Each point is reached from the start by the listed moves, each made once or not at all, plus a little noise. Is the number of moves made odd or even? Then give how often each move was made.

Moves:
(1): [ 10   5 -58 -11 -15]
(2): [ 29  37 -10 -26   8]
(3): [ 10   5  -2  -1 -23]
Start: [ -3   2  16 -25  -4]
Points:
[ 37  44   6 -53 -19] => even (0, 1, 1)
[ 36  45 -50 -65 -11] => even (1, 1, 0)
[ 13   9  14 -29 -26] => odd (0, 0, 1)
[ 17  14 -46 -36 -44] => even (1, 0, 1)

Moves:
(1): [-28 -19   3 -11  -6 -10  -2  -2  -1]
(2): [  1   3  13  -8 -26 -20 -11 -16  21]
(3): [ 15  -6  16  25 -16 -13  39 -24   8]
(4): [-13  -5  41  14  -6 -27   0   6  -6]
(5): [  6   7  -7 -17  28  19   5  25  29]
(6): [-16  24  -6   0  -2  12   3  -2   9]
(7): [-11  19  -2 -10 -38 -11  12  19 -26]
(8): [  0  12   2 -33   6  10   2   6  -7]
(9): [ -6  11 -17  -9  18 -16   1   5   1]
Start: [ -2   8   9 -18 -16  20   1   6 -11]
Points:
[-59  23  63 -56 -49 -14  -6  -2   4] => odd (1, 1, 0, 1, 0, 1, 0, 1, 0)
[-11  31  79 -29 -95 -42  46  -3 -23] => odd (0, 1, 1, 1, 0, 0, 1, 1, 0)
[-42  20  13 -73 -54   8  13  30 -46] => odd (1, 0, 0, 0, 0, 0, 1, 1, 0)
[-54  33  62 -33 -77 -19  56   9 -34] => even (1, 0, 1, 1, 0, 1, 1, 1, 0)
